Each row is a point. The points of each table are mixes of a few directions, plus a little noise. Count the directions of each table, and those that both share. Where both have some left over, give the other angles between the two spaces (their principal angles), to ten degrees, smallest first.

First, 7 rows:
[[  15  -14  -55]
 [ -32   31  121]
 [   1   -1   -4]
 [   0    0    0]
 [  28  -26 -103]
 [   1   -1   -3]
 [ -12   12   45]]
Second:
[[-38  28 -17]
 [-53 -11 -13]
 [ 29  30   2]
 [-69  36 -28]
 [ 71 -54  33]
 [ 65 -30  24]]
Directions: first 1, second 2, shared 0; angles 90

First (8 x 8):
[[-20  16 -18 -24 -52  90 -27   6]
 [-16 -26  31 -29  25 -93  54 -80]
 [ 25   2 -60  27  14  73 -19  22]
 [-41  11  11 -28  17 -33  47 -38]
 [ 11 -34  44 -17 -16 -66   3 -43]
 [  3  12   8   3 -37  39 -37  40]
 [ 50 -32  -8  47  76 -87  23  -7]
 [-11  50  -8  22 -27  76 -44  99]]
Second (7 x 8):
[[ -38   -2  -23  -67  -87  119  -20  -60]
 [  11    0    7   18   24  -33    6   16]
 [  10    0    6   17   22  -30    5   16]
 [   5    0    3    8   10  -14    3    7]
 [ -33   -1  -21  -59  -76  105  -17  -53]
 [  38    1   24   69   87 -121   20   61]
 [   8    0    5   15   20  -27    5   14]]
Directions: first 4, second 1, shared 1

First:
[[  40    3   52   32 -121   35    4   19   24  -50   -6]
 [  -1  -20  -31   39   15   -2    5  -45  -39   26  -12]
 [  10    6  -36  -42   32   13  -11  -35   22    7   44]
 [ -18    9  -30  -27   39    1  -10   26   10   10   29]
 [  15   12   22  -10  -48   16   -8   15   22  -28   10]
 [ -48   31   -6  -65   73  -36  -42    2   -6    8   -3]
 [ -25    3    7   -7   42  -32   -5  -13  -24   16  -31]
 [  10  -27    0   21   32   -9   47    7   -1   25  -11]
 [ -34    3  -43   17   24   -1  -21   25  -29   17    9]
 [  51  -19   65   42  -90   17   42    0   20  -31  -28]]
Second:
[[ 17  -1  -2  11 -25  -4  -3  16  13 -10 -23]
 [ 45  -6  -4  30 -72 -11  -9  42  40 -28 -58]
 [ -4   1   0  -4   7   0   0  -5  -4   4   7]
 [ 15  -1  -1  11 -26  -3  -3  15  13 -10 -20]
 [-17   2   2 -13  30   4   3 -19 -17  11  24]
 [ 43  -5  -6  31 -71 -12  -9  42  39 -27 -58]
 [-26   3   4 -17  42   6   5 -23 -24  15  34]
 [-70   9   7 -50 114  16  13 -70 -64  44  92]]
Directions: first 5, second 1, shared 0; angles 40

First, 10 rows:
[[ -2   1   5   5  -1   3 -23   1 -25   9  11 -26 -15 -14]
 [-21  17  16 -10 -30 -29  15  12  19   2  23  -4  42  19]
 [  5  75  13   3  -4 -13  30 -12  72  -3   6  15  62  41]
 [  5 -66 -17  -4   6   1  -7  22 -24 -26 -26  25 -26  -7]
 [ 27 -34 -15  20  34  34 -50  -2 -52  -7 -24 -15 -63 -33]
 [-23 -83 -15 -36 -22 -27  56  23   9 -19 -13  62   9  13]
 [-23  47  20  -9 -29 -19  10  -7  12  27  38 -30  35   6]
 [  6  81   6   4  14  20  19 -47  37  41  16 -16  12  -2]
 [ 13  14   9  20   4   1 -37  15 -11 -17  -1 -23   1   5]
 [ 15 -54 -23   2  26  27 -12  -4 -34  -4 -29  13 -58 -28]]
Second:
[[  -9  -26    3   -7    2    3   11    4  -12    2   -6   -9  -31   -8]
 [  10   26   -3    6    6    3   -1  -10   18   -1    0   10   19    9]
 [   4   35   -5   13  -45  -35  -71   17  -21   -8   48    9  106    8]
 [  13   20   -2    2   30   21   35  -22   36    2  -26   10  -26    8]
 [  -6  -21    2   -5    1    2    8    4  -11    1   -5   -7  -24   -7]
 [  -5  -38    6  -12   43   34   70  -16   19    7  -48   -9 -106   -9]
 [ -18  -45    5   -9  -14   -8   -3   19  -35    1    5  -17  -27  -15]
 [  -9  -27    3   -7    1    2   11    5  -12    2   -6   -9  -32   -8]
 [  21   75   -9   21  -26  -23  -58   -3   17   -7   38   24  121   21]]
Directions: first 4, second 2, shared 1; angles 40

First, 8 rows:
[[ 21 -34  56  -1 -46  18  17 -15  83  -2 -56  70 -53  20 -51 -30  74  50
  -15 -16  17  -2  61 -12]
 [-21  13 -28   8  11 -12   1  21 -45  -6  23 -46  19 -25  29  19 -49 -23
   22 -23 -16  -8 -43   6]
 [ -9   1  11  -6   7 -19 -35  13 -21   1  17 -38  22  14  29  19 -12   3
   21  17  11  15 -16   7]
 [  6  -3 -18  -4   4 -16 -25  17   8  -1  16 -19   6 -16  28  18 -11  -7
   18 -15  -2  -6 -19  -5]
 [ 50   0  -8 -18   8  25   8 -47  81  21 -21  97 -17  15 -53 -33  72   8
  -60  46  11   2  64 -10]
 [-22  10  15   5   4   2  12  -1 -47  -3   0 -22  12  18   0  -3 -21  -1
    2  14   2  10  -9  10]
 [-29   5   2  12  -3  -2  16  16 -48 -10   6 -39   5  -8  14   7 -37  -8
   19 -23  -9  -5 -30   6]
 [  1  11 -32   0  14   4   8  -2  -9   1  10   2   7 -19   2   3 -16 -21
   -7  -1 -13  -9 -12  -2]]
Second (9 x 24):
[[ 12  -7  -3  28   5  17   7   1  13   3   1 -16  18  11 -10   7   8   2
    8   2 -10  -2  -4   7]
 [-42  24  10 -95 -23 -53 -27 -12 -50  -3   3  51 -52 -41  33 -30 -24  -4
  -18  -8  31  -1  29 -27]
 [-19  12  13 -51   3 -42  -6   7 -12 -15 -16  31 -50 -15  22  -6 -24  -7
  -38   0  24  14 -17  -4]
 [ -8   6  13 -29  14 -33   3  15   4 -18 -22  20 -45  -2  16   5 -22  -8
  -43   3  19  19 -35   6]
 [ 11  -8 -13  37 -11  37   0 -12   1  18  21 -24  48   6 -18  -1  23   7
   42  -2 -20 -18  29  -3]
 [  4  -1   3   4   9  -4   5   7   9  -7  -8  -1  -9   5   0   6  -4  -2
  -13   3   2   7 -17   6]
 [ 50 -30 -22 121  13  82  25   0  47  18  15 -69  91  43 -46  27  43  10
   54   5 -47 -15   0  22]
 [ 11  -7 -12  32 -11  34  -1 -13  -1  18  20 -22  44   4 -17  -2  21   7
   40  -3 -19 -17  29  -4]
 [-18  11  11 -46   2 -37  -6   5 -12 -13 -14  28 -44 -13  19  -6 -22  -6
  -34   0  21  13 -14  -4]]
Directions: first 4, second 2, shared 0; angles 90, 90

First:
[[   1   -8   25   19    6    6   28   17   21   -1   17   19    5  -10
     6    2   -5    6  -20    8   -8  -22   -4  -42  -26  -30  -22    1
     6    8   14   -1]
 [  41    8   76   30   46   32   32   43   -4   18  -35   -2 -110   12
    30   61   -3  -20   22  -36  -25  -64  -16 -121  -67    9  -25   18
    31   11  -31    3]
 [ -40  -13  -63  -21  -41  -25  -16  -32   16  -14   36   14  101  -22
   -25  -53   -4   24  -39   39   22   49   19   93   52  -21   17  -19
   -32  -10   33   -7]
 [  23   23   21   -3   20    1  -31   -4  -48  -11  -11  -42  -32   38
     5    1   29  -33   81  -34  -14   -3  -37   -3    3   32   -2   26
    38   14  -14   21]
 [ -12  -13    1    9   -8   -1   23    7   29    0   21   25   28  -20
    -1   -8  -12   16  -41   21    3   -5   11  -10  -10  -31  -12  -11
   -11   -1   18   -7]
 [ -17   -7  -46  -20  -21   -8  -12  -18    8    7  -15    6   15  -14
   -11   -2  -12   14  -31   13   17   28   30   53   29   14   27  -19
   -34  -19   -6  -14]
 [   7   12  -20  -19    2   -1  -30  -15  -31    4  -30  -27  -28   18
    -2   10    9  -13   33  -19    3   18   -1   32   23   43   25    3
    -1   -7  -25    2]
 [  -4   -3    5    6   -3   -3    5    3    7   -4   17    6   20   -4
     0  -10    1    3   -5    6   -2   -1   -4   -3   -3  -16   -9    1
     2    4   13    1]]
Second (9 x 32):
[[ 72  23  -9  16 -96  23  12 -47  67 -17 -38 -19 -12  11 -50 -53  47 -21
   34  28  28  68  23 -20  26  39  41  54  31  23  -3   6]
 [-57 -16   2   2  50 -18 -13  46 -34   9  52  -7  17  32  13   7 -38   7
  -21 -32  -7 -27 -20  34 -10 -21 -11 -52 -26 -11  18  37]
 [-41  -5 -21 -11  32   1  -6  13 -47   3  34  -2  14  14  21  15 -36  13
  -32 -23   4 -11   5  44   6 -18 -12 -47 -31 -18   0  19]
 [ 60  12  17  19 -64   4   7 -22  72  -8 -34 -11 -15   3 -44 -41  47 -21
   44  28   8  37  -2 -43   3  31  30  59  38  27   5  -3]
 [-21  -2 -16 -31  50   8   4 -15 -63   7 -17  32  -1 -56  55  62 -22  24
  -34   3 -17 -39  20   9  -8 -23 -37 -17 -20 -24 -30 -51]
 [  2   5 -13   9 -26   5  -1  -2  11  -7  17 -20   7  36 -23 -30  -3  -6
   -1  -9  20  30   4  24  16   8  18 -11  -5   4  10  36]
 [ 10   4  -4  -5  -8   6   4 -14   1  -2 -12   2  -3 -10   3   4   5   1
    0   7   2   5   8  -3   4   2   0   8   2  -1  -7 -10]
 [-26  -9   3 -20  55  -5   0   6 -45  10  -7  27  -2 -41  44  52 -18  16
  -20  -1 -23 -46  -1  -4 -17 -22 -32 -15 -12 -16 -15 -39]
 [  1 -11  41  20  11 -26  -7  36  41   6   5  -6  -7  12 -19 -16  16 -13
   32   0 -18 -17 -38 -40 -23   5   6  20  23  19  22   7]]
Directions: first 3, second 3, shared 0; angles 40, 60, 80
